Rows are points. Any point is a mix of the corners, with weights that add up to 1. It lies inside the corners' shape when no weight is negative. Is each point inside? If not, which corners have a negative weight?
In the rows, 128 means zero.

Corners:
(1): [165  98 107]
(2): [ 74 101 136]
(3): [117 162 165]
(4): [ 83 111 179]
Points:
[114 132 142] => outside (4)
[116 105 137] => inside
[149 115 132] => outside (2)
[ 81 135 174] => outside (1)
[ 77 120 167] => outside (1)
[ 81 122 157] => outside (1)
[107 121 170] => outside (2)
[ 84 108 157] => inside

Corners:
(1): [165  94 177  85 160 104]
(2): [118 119 185 105 108 150]
(3): [190  76 169  83 139 139]
(4): [113 119 165 171 114 155]
(5): [140 113 167 115  95 114]
(6): [103 102  92  94 173 189]
(7): [135 208  83 142 163 158]
Points:
[149 130 131  95 160 149] => outside (4, 5)
[151  76 160  78 138 139] => outside (4, 7)
[165  97 152  95 142 145] => inside
[150 132 160 133 112 145] => outside (1, 6)
[118 109 127 109 145 163] => inside
[144 106 158  93 135 139] => outside (4)
[133 105 146 103 139 158] => inside

Corners:
(1): [157 127 209 123  92 153 249 112]
(2): [124 137 139 126 108 133 205 116]
(3): [132 112 105 127 124 140  87 173]
(4): [110 135 116 126 234 128 102 110]
(5): [149 135 117 173 143 126  71 147]
(6): [161 128 107 145 112 139  86 129]
(7): [ 98 127 144 115 155  84  67 131]
(8): [101 123 116 143 109 146  87 124]
(9): [141  93 117 162  89 126  94 128]
Points:
[143 128 162 152 101 131 158 124] => outside (3, 4, 6)
[138 113  92 155 133 142  55 156] => outside (1, 2, 7)
[137 128 133 129 135 131 124 145] => outside (8, 9)
[133 120 125 150 125 129  88 125] => outside (2, 3)
[143 129 130 138 146 150 119 138] => outside (2, 7, 9)
[105 139 149 114 185 107 137 126] => outside (6, 8, 9)
[141 130 144 132 122 139 143 126] => outside (9)

Corners:
(1): [ 98 160 114 102 120 150 179 113 122 140 144]
(2): [125 177 107 139 160 117 139 115 164  93 147]
(3): [144  74 163 194 116 144 135 128 215 100 108]
(4): [133  64 147 155 171  42 178 197 128 142 161]
(5): [103 167 125 137 136 128 162  61 168 138  81]
(6): [144  50  64 102 142  49 176 189 127 134 151]
(7): [167 187 165 141 136 151 161  91 126 114  90]
(8): [116 103 124 173 116  66 142 134 122 124 153]
(9): [148  85  97 160 142  75 123 151 177 173 149]
(10): [109 192 102 164 149 156 136 121 147  96  82]
(11): [138  59 185 124 170 133  84 147 215 116 112]
(12): [131 130 123 132 173 164 145  81 139 102 135]
Points:
[139 110 132 157 140 115 144 130 167 125 124] => inside
[135 125 126 148 152 114 145 123 152 116 122] => outside (1)
[134 107 133 143 145 100 157 133 153 130 130] => outside (10)
[143  96 141 163 136 105 132 134 164 132 143] => outside (5, 6, 10)
[135 114 115 135 146 111 149 132 158 129 125] => outside (8)
[131 101 117 146 138  96 147 146 146 125 140] => outside (5)

Corners:
(1): [116 145 143 206  56 201 113 227 164 106 103 173]
(2): [101 158  94 122 156 131 149  87 150 154 151 112]
(3): [142 186 170 100 105 123 188 118  92 138 121 100]
(4): [134 119 124 124 100 138 106  78 122 134 104 123]
(5): [161 114 132 127 172 154 100  83 124 122 131 165]
(6): [102 145 162 156  74 187 120 183 165 147  95 198]
(7): [113 158 102  83 183 135  92  71 109 126 138 111]
(8): [ 79 152 160 226  72 184 110 200 147 175 102 178]
(9): [128 130 149 172 102 130  98 189 147 116 135 179]
(10): [ 77 144 116  94 127 103 200 126  96 127 120 174]
(11): [155 167 125  77 192  73 172  97 112 127  80  61]
(12): [148 190 138 120 129 112 166  95 117 116  77 148]
(13): [101 122 171 116 130 137 130  72 121 108 131 109]
Points:
[122 153 126 163 118 144 145 164 148 128 102 178] => outside (3, 4, 7, 13)
[148 155 161 118 139 134 131 116 123 106 105 129] => outside (2, 4, 8, 10)
[125 148 136 135 121 135 135 119 124 125 113 130] => outside (6)
[120 142 136 128 134 137 128 115 132 135 110 154] => outside (1, 3)
[116 145 141 137 124 143 129 131 128 139 115 134] => outside (12)
[120 141 138 142 116 146 121 120 126 129 123 143] => outside (6, 11)

Corners:
(1): [136  88 106  98 136 102 171  64 139 168 171 125 156 119 140 114 110 129]
(2): [159 119 146 116 161 170  76 160 145  81 120 175 140 150 139  97 156 136]
(3): [162 114 173  93  97 169 129  64  95 127 161 133  83 168 123 131  99  99]
(4): [154 106 153 120 113 117  88 185 140  98 114  90 130 120 103  77 137  85]
(5): [176 125 103 159 171 117 135 168 113 139 122 149 140 147  81 162  92 162]
(6): [163 153 127 135 181 151  99  82 115 163 120  99 165  96 128 161  93 133]
(7): [ 54 157 120 122  91 191 168 113 104 139 132  98 111 129 145 174 126  92]
(8): [ 78 169 121 155 158 190 102 185 198  86 129 141 140  75 164 144 131  93]
(9): [120  93 105 128  72  95 173  90 146 176 166  46 188  91  81 203 129 109]
(10): [151 152  81 138  84  92  55 154  88  90 140 138 133 105  63  65 174 146]
(11): [134  94 181 129 101 167 153  95 143  98 151 163 154 199 110  75 113  73]
(12): [120 105  89 155 145 180  94 114 185 150 116 145 154 129  83 151 157  73]
(13): [182 197 155 108 125 138 137 130 121 168  90 128 107 131 140  96  95 165]
(14): [151 169 127 107 144 114 154  88 169 134 112 100 151 138 175 137  75  91]
(15): [ 26 124  94  69 175 121 109 160 139 159 169  82 129  95 121 203 118 169]
(16): [150 156 155 134 161 177 127 150 160  76  88 177 133 136  88  88 120 149]
(17): [104 118 128 140  97 155 156  79 193 105 181 113 117 175 115  91 168 106]
(18): [ 59 174 128 162 111 121 150  72  85 140 113 144 121 107 123 163 173 106]
(19): [163 168 116  91 169  95 115 139  83 102 162 173 104 161  95  82 139 160]
Points:
[129 109 121 124 125 130 132 113 123 132 148 125 144 134  93 137 136 127] => outside (8, 13, 14)
[129 139 133 132 111 140 132 126 131 130 119 122 131 138 106 133 129 122] => outside (1, 6, 8, 19)
[119 144 127 118 131 141 130 116 132 136 130 122 137 118 126 132 118 112] => outside (2, 5, 17)
[125 111 127 157 112 153 132 120 151 113 132 130 159 131  98 118 148  96] => outside (3, 13, 14, 15, 19)
[116 129 120 128 140 140 121 131 145 126 144 127 136 121 108 132 130 126] => outside (2, 7, 14)
